Each wall is flat, endless, passes through zero and stands at right angles to its row. A trip goes straight from one point to another. Which walls does it cross, in order?

Walls:
(1): [-43 -35   5]
(2): [ 66 -26  -1]
(3): [  8  20 -33]
Trips:
[ 26 -25  -3] to [50 27  8] -> 3
[  1  22 -13] to [ -9  10 -59] -> none
[23 -3 55] to [-28  57  14] -> 2, 3
[ 10 -32 -12] to [-32  23 -50] -> 3, 2
[ 38 -25   2] to [55 70 49] -> 3
[ 48 -15  41] to [-45   7 -57] -> 3, 1, 2
[13 12  4] to [14  9 23] -> 3
[-18  -6  -6] to [  9  44 -49] -> 3, 1
[-40 -29 -21] to [-33 -12 -22] -> 3

Walls:
(1): [ 33  30  32  19  23  32 -45  -4 -11 -79   9]
(2): [ -6  49  51 -20  -4 -32 -19 -21  34  10 -11]
(3): [-45  27 -36 -13 -74  -4  -4 -39  -3  93   7]
Trips:
[ 16  15  38 -14 -25   0 -55  -5  -7  13 -19] to [-56 -14   9  -8 -14  18  56 -56 -15 -16 -34] -> 1, 2
[-11  54 -18 -10  32  50  -6  29   9   5  -7] to [-19 -16  71  -8  15 -16  51  24 -46  23  27] -> 1
[-43 -16  29 -33 -28 -24  13  13   1  55  29] to [ 54  17  16  21 -21 -10  28  -6 -12  24 -17] -> none
[-36 -23  25 -16 -29 -61  31  31 -12 -51 -30] to [  8  38 -22 -16  32  21  -2  19   1  10 -45] -> 1
[  0  -6 -31  59 -37  -3  82 -53   3  15  14] to [-24  -4 -40 -53 -50  24   9  22 -36   2 -34] -> none
[-17  18  51 -34  14  -8 -13 -57 -23  10 -31] to [-13  -2  21 -71 -10 -86  -5  57 -44  32  43] -> 1
[-20  -8  40  11 -10   3  18  85 -34  27  42] to [-52  63  -4   1   9 -11  33  10  33  -9  -2] -> 3, 2
[ 19  16 -68  -4  27  75 -20 -28   2  10  24] to [-50 -13  38  -4  42  -9 -27 -30  53  28 -34] -> 2, 1
[ -5   3 -35 -27  20 -22  -1   2  25 -45  43] to [  8  16 -17 -29 -29 -67   5   0  60  30 -14] -> 2, 1, 3
[ 35 -18 -31  29 -14  12 -65  22  10  -3 -38] to [ 50  14  19  -1 -19 -53  53  -1   1   1   6] -> 2, 1

Walls:
(1): [ 13 -25  16 -67 -42  -3 -11  36   3  14  -4 -25  33  24 -48  -8   9   6
 -23  30]
(2): [ 39   5 -22  35 -15  19  31  -6  38  14  15  47  21 -39 -27 -18  -2 -17
 -18   5]
(3): [ 12 -36  -7  14   7  -6  48  -6 -20 -46  18  -2 -13  14 -10  14  31  -3
  20 -12]
(4): [-41   7  17 -33  -3  44  19  10 -16  30  21  -5  10  -6   3  67  34 -14
 -18   3]
Trips:
[  3 -15 -37 -13  26  23  33  14  -7 -19   2  -3  19 -41 -14  32 -39  28
  10  37] to [-64 -46 -13  25  10 -20 -17  20 -16   6  20  31 -11  13 -30  33   8   2
  21 -28] -> 1, 2
[  5 -15 -27  26  28 -17 -34  39 -48 -44  20 -24  18  10 -34 -22  13   8
  -2  -9] to [ -9 -45  33  44  13 -34 -40  16 -27   6  19 -41  48 -18   3  47 -14   8
 -39 -32] -> 4, 3
[  6 -13 -20  38  17 -38   8 -49   6  21  -1  40 -15  31  24  24 -21  55
  -2 -19] to [-14  -4  -6 -21 -58  -2   5 -26 -26 -46  -8 -26 -24   4  -8  29 -14  12
  24  24] -> 2, 1, 4
[-22  14  14   6  60 -10 -12 -36  18  17  27 -29 -26  -7 -21   7  57  14
   1 -31] to [-33 -15  12   3 -14  -4 -34 -32  -7  60 -25 -18  39 -51  46 -10   2   2
  25  55] -> 3, 1
[-14 -10  17  54  70  21  53  32 -22 -15 -14  -3  18 -13 -14 -35   8  30
   9  25] to [ 16  -2  27   1 -26  12  53  25 -45  12 -23  13 -35  -5  56  -4   9  27
   3 -35] -> 2, 4
[  1   4   4 -28 -13   5   6  -8  26   0   1   9  -1 -54   7 -22  10 -14
   6   2] to [-32 -10  26  -6   2  10  15 -29  13  42 -23 -18  14  24 -41  19  -6  30
   6 -51] -> 2

Walls:
(1): [ -5   4  15 -53 -34 -15  20  19 -43 -45   3  38   1 -17  13   9  28 -39
 -13  10   5  20  26  13  18  -8 -12 -20  35 -16 -14   4  44   1   3 -18
  15 -11   5  14  -1  12  15  23   0  31 -17   7]
(2): [  0 -44 -83 -23  -6  13  56  -4  35  39   9 -42  -8 -17  23  -1  -3  30
 -33 -20 -29  21  -2   4  10   3 -32  -7  36  -7  10   2  45  16  10   3
 -11   0  17  48  15  22 -19  10  -3 -17 -29   4]
(3): [ 29 -24  31  19  34  -6  21 -13   4   5 -93 -21 -38  42 -33 -49 -17  28
 -21 -29 -60 -13  16   1 -36 -11  16  13   3   6  29  21  15  26 -41  -4
  27  -4  27  33  -4  12  52  58 -19  -8  15   8]
(4): [ 17 -21  -5   2   6  -1 -18 -60  -3  48   2 -48  -4   8  31   5  27 -12
  43  -7  -6 -49  13   4   9 -10  -6   8 -31  20   3  -9   6 -27 -19  25
 -14   9  25 -24 -14 -14 -14   0  -6  15  23  21]
Trips:
[ 44   0 -29  -1  -6  34 -26   6 -50 -14   5  -2  35   7  28 -26 -13 -15
  46  -3  26 -40   6  -2  -2 -24  38 -26 -35  -5  35 -11 -22 -30  -5   0
 -38 -10  16 -14 -33  39 -14 -19  12  34 -18  19] to [-10  39 -37  -4 -14 -10 -19  -3  51   5 -33 -19 -34 -14  26   8 -22 -21
   3  10  -8  22  13 -10 -48  27 -36   7 -29 -46  17  29  68 -14 -16  51
 -43  21 -18  20 -16 -18 -14 -71 -17  17  12   8] -> 2
[-20  24 -10 -16   6   8   6 -39   5  20  40  -2  50 -12 -64 -17   0  23
 -13   5  49  -7  -5  10 -16  12  17  24  16   5   0 -19   2  11   3  10
 -11  38 -27 -14 -28  10   0 -27  11 -16  38  -9] to [-66   1  36 -17  22 -12  26  -9 -28  33 -37  -2 -15   5 -26  -3   2 -32
  51   9  24  -9 -43 -13  -7 -38 -27  -4 -33  15   7  11  24 -14  -3  19
  37  63 -24 -14  23  20   4   6  -5   7  34 -67] -> 4, 3
[ 19   7  21  -2   9 -11 -14  11 -73 -30 -28 -21   7  -3 -27  -7 -17  36
  20  -6  -2  -7   8  13 -21 -24  -2  33  52 -17 -46  -3  -2  -3 -27 -14
  34 -44 -26  -8  15 -41 -34 -15 -18 -20 -25 -15] to [ -3 -27  32 -23  -9 -25 -15  15   1 -44  36  13   3  29 -16 -47   2  20
 -31 -13 -24  57 -25  55  51   6  25  -1  13 -14 -16 -28 -48 -16  22 -21
  -6  34  -4  13   5   7 -13  -1 -17 -35   6  -1] -> 3
[ 28   5   3  79 -26  20 -12  -5 -23  -4  13 -43 -46  38  23  42 -24 -22
 -21  12  10 -16   1  -6  11 -54   0  31 -33 -19  -7  -6   8 -16   3  10
  57 -11 -61  19 -39 -16  37  16  -3  26 -43  29] to [ 18   4  34 -13  37  22  25  16  -2  14 -17   9  37  -5 -14  -3   6 -39
  23  11   2   2   8  10  -1  -9 -23  11 -17  50 -34  -7   2 -64  13  51
 -27  23  20  -2 -16   6  27  41 -42  12 -42  20] -> 1
[ 20  11  16 -23 -14  25 -25 -31  38   9 -15  19  49  45  -8   8  53  -1
  -3  16 -34 -41 -10 -11  -5  44   5   2  -9  -5 -52  11 -28 -29  19 -14
  13  10  23 -56  36   4  -9 -29  -4 -35  12 -15] to [-19  -6  49  -8   6   7 -34  11 -27   8  -3 -25 -14 -36  31  16  22   3
   0 -18  34  -5   3  15 -13   8 -20  16  -4  20  27  58   9  10   2  -6
  -8   6  24 -22 -38  19  52 -28 -15   2 -18  30] -> 1, 3

Walls:
(1): [-14   5  14 -26   1  26   3  18 -16  38 -13 -22  -7 -26  15  33 -15   7
  26  22 -39   6  45  31  14  13  -3  32   5  32   1   0   0 -50  44  10
 -29 -31  13 -55 -19  -9  28  62   1  21  95 -24]
(2): [  3 -13 -30  -7  13   2  -8  -8  33  29   7  11  35 -14 -25   4   9  25
  32   3 -43  11   3  14 -23 -24  53 -32 -31  10 -28  -6 -38  -3 -14   7
 -42  21 -26  46  14 -69 -26  38  24  34 -27 -17]
(3): [-24  -8  -5 -39  16 -35 -72 -26  -7  10   7   9 -16  -8  39 -34 -44 -14
   9 -38  -8 -18 -36  30  26  17 -17  16  11  32  -5 -11  -3 -55   8  39
  77  15 -11  -9  -4  32  18 -17 -14  34 -10   4]
(4): [-30 -16  59  -4 -27 -64 -32  -6   6   8 -69   9   2 -47  38 -30 -20  -4
 -39 -22   3 -50 -18  -2   7  12 -27 -55  27 -17  34 -18  65  -2  21 -12
 -25 -27   4 -44 -29 -32 -20   6 -30  35 -22 -13]
(5): [ 10  22  -3  19 -27  22 -12  28  13 -52   3 -19  38  24  38  74 -17  23
 -11 -26  23  21   4  22  16 -66  -6  28  21   9   0   3  11   3  -1   5
 -11   9 -25  23   8  41  -8   9  29   3  -3  10]
(6): [-47  11 -43  43  -5  30  21 -42  -7  28 -27   2  47  34 -27  -6  -3  -2
  34 -32 -20  -1 -42 -29  19  14  46  52  32  10  -4  40   5 -17 -31   4
  -2 -42   1  45  26 -43 -33   5  22 -48  24 -27]
(7): [-12   6   8   4  47  74  12 -13 -45  -5 -32   6  42 -11  -5 -29 -14  32
   4 -11   7  14  13  -7  23  12 -20  24  11 -22  14  61 -17  34   9  34
 -12  12  -5 -23  48 -22 -24 -24   0  15 -32 -11]
(8): [-10 -17   1  -6  22 -40   3 -26  28   1  -2  17  55  64  15  -8 -43  34
  37  83 -50  22  18  -1  -1  15  28 -68  27  13  46  18  30 -31  58  -4
  39  -9   0 -11   0 -10  -7 -35  22  52 -37  11]
(9): [  7  -6 -34 -27   9 -59 -18 -38 -10  -5 -17  37  26  35  37 -11  46  10
  36  14  72  28  16 -36   2 -10 -25   1 -49  37  65 -27  56  25 -45  -7
  -6  36   4  49  18  34  -1  24  83  14 -15  -9]
Trips:
[ -6 -10 -18  22 -31  15 -40 -13 -13  -8  28  19  32 -36 -21 -40  13  -1
  27 -14  -7   0 -30   4 -12 -49   2 -25 -26   2 -25   0   9  26  30 -23
  15  -5 -16  -6 -34  35  60  21  39 -38  55  73] to [-12   4  49  42  -4  14  -9  -3 -31   6 -29  -6 -29 -13   8   9 -41 -23
   4  11   0 -62  18  45  -9 -32  30  72   5  32  22 -10 -33 -30  27  38
  67 -44   0 -24 -27  32  19 -27  23  33  23  -1] -> 9, 4, 8
[ 45  28  13  11  48 -23  16 -10  -8  19 -58  -8  17 -35 -34   8   8  17
 -32 -16  14   5   6 -20 -54  33 -45 -59 -17  31  16  12  52 -10  72 -27
  26 -29 -21 -14 -11 -19  40   9 -43  11 -31  26] to [ -5  51  12 -37  21  11  20  13  27  20 -27   7   7  22  42  28   3  29
 -32 -49 -15 -65 -25  -7 -11 -18  -3   0  20  40 -22 -36  10  64  31 -17
 -38  -3  27   9  10 -17  39 -64  -6   7   3 -13] -> 1, 5, 8

Walls:
(1): [-24   4   1 -24  38  16   5  -4  43  15  28  41  15  41 -21  13  -5   7
  43  54  22  -7 -20  33  30  62 -24   9 -14 -73  -3 -40 -38  17  72  13
  66 -47  15 -22  21  36  13   1  -4 -26 -27  31]
(2): [ 28  15  38 -10 -32  52  52 -23 -12   4 -27 -21   9  49 -37  36 -33 -39
 -15  52  12  28 -21  31  80  41  36 -63  48 -41 -14   7 -34  -7  36 -42
  24  19  -9 -22 -44 -21  30 -35  22  -3  11  30]
(3): [ -3   0  14 -24 -29 -21 -15  42 -33  -2  10  -7  22  42  -6 -64  39   4
   9  42  12  19 -17  -8   7  20  17 -42 -29 -36  17 -29 -17  -4 -69 -28
 -12  54   1  36 -26 -25 -11 -17   8 -18 -34  35]
(4): [ -6 -14 -10  27 -13 -23 -46   9   3 -11  28 -14  18 -13 -59  25  -2  19
 -18   2  -9 -16   6 -14   8 -20  28  -8 -43  21  14  33  12  -3 -27 -23
  26  11 -21  -7  56 -38 -37  45 -31   0 -49 -60]
(5): [ -5  63  33  18  30   6 -20   5  43  -8 -26  -9  12 -36  36  10  -1  54
 -50  32  28  36  45  33   1  -2  -3  43  37  -7 -62   7  15  -3  52  -7
  19  21  10  62   3 -20   4 -10 -14 -13  -5 -59]
(6): [-42  40 -43 -43 -17  -6  17  35  18 -23 -72 -41  17  22  -2  44  40  19
   1  -6  26 -29   2  -2  27  40 -21 -41  -9 -17 -10 -10   6  -7  32  12
  17   7   2  -7 -13 -10   9  -9  63 -29 -44  15]
(7): [  3  64  59 -27  -9  16   9  33 -13  22  -4  30  -7 -16 -55 -44  -1  65
  10  25 -31  13 -28  -9  12  -4 -22  21  44  -1 -16   1 -15  13   7 -41
 -39 -16   1  31  -2  -3  43  -3  24 -27  44  40]
(8): [  3 -10  42   8  11  -7  42  54  14 -12  19 -22  -5  48  52   2   8  20
  -7  69 -16  13  -1  44 -79 -12   6  95  45 -58 -23   3  52 -10  -2  20
  -2  -3  28 -29  21 -36 -46  15  27  -4  31  43]
(9): [ 12  31 -18   2  -3   4 -10 -17  -6 -46  44 -29  13  13 -76  18 -21 -18
 -17  33 -72 -16 -45  25 -49  28  14 -30  35 -34  -9  26 -27   3  -4  12
   8  33 -23  13 -34 -43 -33 -16   4  42  57  11]
(10): [ 42 -15  -3   3 -22  -3  -6  -6  29 -26  22  17 -51  24  18  -9  38  22
 -10  17  12  14 -42  21 -66 -29 -36 -47  15   0 -55 -12 -16  29  35 -38
  -9 -78  24  26  50   5 -17 -43 -29 -19  -6  -4]
Trips:
[  8  37   4  11  12 -10 -33  17 -32  35  -2   2 -11   1  38 -12  20 -71
  19   1   6   1 -28 -47  40 -16  -9  47  11  41  20   0 -14 -32  31  37
 -32   1  26   1  -3  15   9 -45  22  22  -4 -30] to [ 51  26 -33 -13  76  -7  -1 -28  13  86  15  21 -12  11  46 -28 -26 -18
  31 -45  12  -1   4 -40 -26  -5  -5  -4  52  -9 -10 -17  17   8 -23   6
 -62 -63  32  31 -45  51  24  -3 -21  -1 -45  75] -> 7, 10, 1
[-28  -5  -8  22  23  47  -8 -16 -12  17  14  -3 -46  -9  45  16  17  19
  27  15   2 -29   4   1 -47  30  18   3 -48   2   3  -3  44  66  50  38
   6  33  16  -3  -5 -22  11  58  -9  17  21  27] to [-41  78 -12  -1  36 -12   8  35  28  29  -6   7 -48  10 -41  57  26 -13
  80 -10  32  -6 -21  10  15  42  -8  37  34 -75 -45  67  31 -20  25  51
  42  -3 -28  38  28 -34  33 -30 -16  17   4  -8] -> 6, 9, 7, 2
[ 15 -11  21 -46 -17 -10 -36  25  36  -4 -20  41  57 -14 -29  42  15  54
  -5  20  -8 -22 -21 -10 -24  19 -52 -61 -39  11  -9  25  46  13 -26 -49
  13  11   6  36  -3   7 -11  -7 -18   0 -10  12] to [-59 -15  45  52 -25   3  10  16   7   0  -7 -14   0   5 -53  25 -28 -33
  14 -30 -33  32  10  -2 -42 -23  14 -47 -27 -34  11  -9 -39  94 -35  10
  -2 -14   0  66  47 -37 -32   1  -6  24  53  11] -> 1, 5, 6

Walls:
(1): [ -8 -20  17 -34 -41 -17 -23  12   3 -20   2   3 -24  24  10   8   3 -13
  -1  45  11   5   0 -22  34  23   6  15  48 -11 -20 -17 -36  27 -26 -14
 -13 -32  -5 -10  30   8  14  24  -2   7  -3 -16]
(2): [ 30 -16  37  32   3 -21  21 -20   5 -38   0  45   6  15  16  33 -13   5
  -9  36  10 -17  23 -38  50  24  -6 -49  54  29 -35  21   7  52  -1 -18
  -8   1 -36  45  -3  -4   9 -14   6 -22  10 -46]
(3): [ -7  -2  20  20  42  26 -29   4  27 -11 -16   9  -5  -7  24   1  -8  28
  17   9   9  34  28  11   0  39 -14  20  17 -41 -11 -25 -13  12  17   9
   4  20   8 -18   4  -4  -8 -12  -7 -24  15  23]
(4): [-13  -4  32   3 -55  -1   3  -4  34 -34  46  23  14   2 -26   9  33 -17
 -12  12  37  -3  28  27 -34 -31  29   7  20   8 -13 -28  17 -32  37 -14
 -16 -11  23  13   1 -21  -1  30  16 -20 -24   6]
(5): [-61  12 -18  50   7  11  -4  46 -18 -19  30 -23  23 -14  43  10  20   9
 -12  35   6   4  -9  25 -16  25 -18 -18   4  36  15 -22 -24  15  -8  26
 -33 -13  13 -30   5   2   0  -4  14 -19 -10  44]
(6): [ 15 -17 -27 -47 -15  11 -13  26 -32 -10   8  13  -1 -11 -17  -3  45 -20
 -17 -65 -23  13   0  -4  -4 -10  41  24  20  41  -5 -46 -64   5 -26  51
  14 -11 -15  12   0   3 -35 -23  19 -29 -51 -38]
(7): [ -1  59 -19  11   5   4  18 -13  21  17  -8   7 -38 -12   4  -8  -6  12
   0  28  -8  35  10   1 -51  -1  10   9   5 -10 -11 -10  18 -22   2 -16
 -48  -4  33   9 -10  83   4  18   6 -13  21 -28]
(8): [  4  42   5 -29  28   9  -4 -21  -8  39 -27 -14  27  10   1 -69  -9  11
  21  14 -36 -60   6 -32  13 -14 -20  20  10  -5  27   7  36 -33 -15   9
  -2 -30   4 -31   8  -1  39  16  -1  13 -32   8]
(9): [-32 -54 -20 -27  -4 -15  18   7  12 -20  -9  -3   4  26 -37 -28   9 -18
  -8  -9   3 -10  24  17  20 -14 -15  -4 -18   7  -7 -25 -31 -13 -63 -25
 -56  -5  19   4 -18 -16  13 -11   2   9  -4 -53]
(10): [  4   6  -9   7   3 -25   0 -33   2   5  -9 -15 -11 -23   1  41 -21   5
  13 -32  58   1  10 -32   6   5  13  -7 -41   8 -15 -34  -2 -11 -36  40
  18  35  12  27 -21  -1  41  14  12   5  22 -45]
Trips:
[ -8  28 -32  19  -1   5   9   8   1 -48 -13   0 -23  33 -19 -25 -16   8
  -2  10  -3 -25  28   3 -29 -38 -46  14 -10 -30  -1  13  31  28   1   5
 -15  -5  33  -6  36  20   0   8 -41  19  -3  26] to [  7   6   7 -28  11  -1 -14  15  -4 -22   9  24  24 -19  45 -32 -31   0
  14  -9  19  27 -25 -33 -46  27  20 -16  82  12 -12 -30  36  53   5 -14
   6 -17   3 -13  13  19  -7  -7 -12   1 -22  41] -> 9, 1, 2, 6
[ 25  20 -31  14  24 -35 -15   5  21   1   1   2  -2  16 -10   7  -6   9
 -25   6  26  42  37  21  -3 -15 -17  14  12 -37 -28 -34  27 -15 -38  -3
 -15 -11   4 -30  10  -1 -10  20  31 -38  55 -32] to [ 18  43 -37  17 -43  38  39  -6  14  23  11 -12  -2  14  10 -11  13  12
  17 -39  16  48 -13  -5  -9 -15 -12 -37   9 -17  -2   4   9   2  27  21
   6 -42  10  25  22   6  24 -34   9  13  -3 -28] -> 2, 1, 9, 6, 3
[-31  13 -34   1   1 -23 -11  -7  15 -30 -10 -68 -21  -9   9   2 -41  40
 -33  -5  42  10 -23  33  16 -62  -7  -2  12  15  -6  -7 -10 -34  10 -30
 -12 -37 -20  -4  -9  -7  34  37  41 -25  21  32] to [ 27  27  29  12 -33  17  29  58 -15 -13  -7  20 -35  16  -4   8 -46   2
  21  13  27  14  14   0  -7  15  56  -9   5   9 -37 -24  21  24  -6  22
   1  20   8  54  -8  23 -50 -13 -47  53 -18 -35] -> 2, 9, 5, 6
[  5   1 -46  52 -10  35  -4 -20  23  44   2 -34  25  16 -50 -78  38  -4
 -23  14  54 -12   9 -45  19  28  -4   2 -24 -10  -2  -4  -2   4 -95   8
   1 -13 -11 -16  16   3  -8 -23  -6 -14 -30 -23] to [ 24   4  15   6 -45  14  -6  22  52  19 -11 -33 -27 -16   8  -9  43 -34
  -6  -9   1  11   5  46   1 -10 -23  -9  20  -4  43   9  22 -14 -20  13
 -23   5 -17 -20  -8 -18 -28  11 -10 -30 -12 -11] -> 10, 4, 7, 1, 8
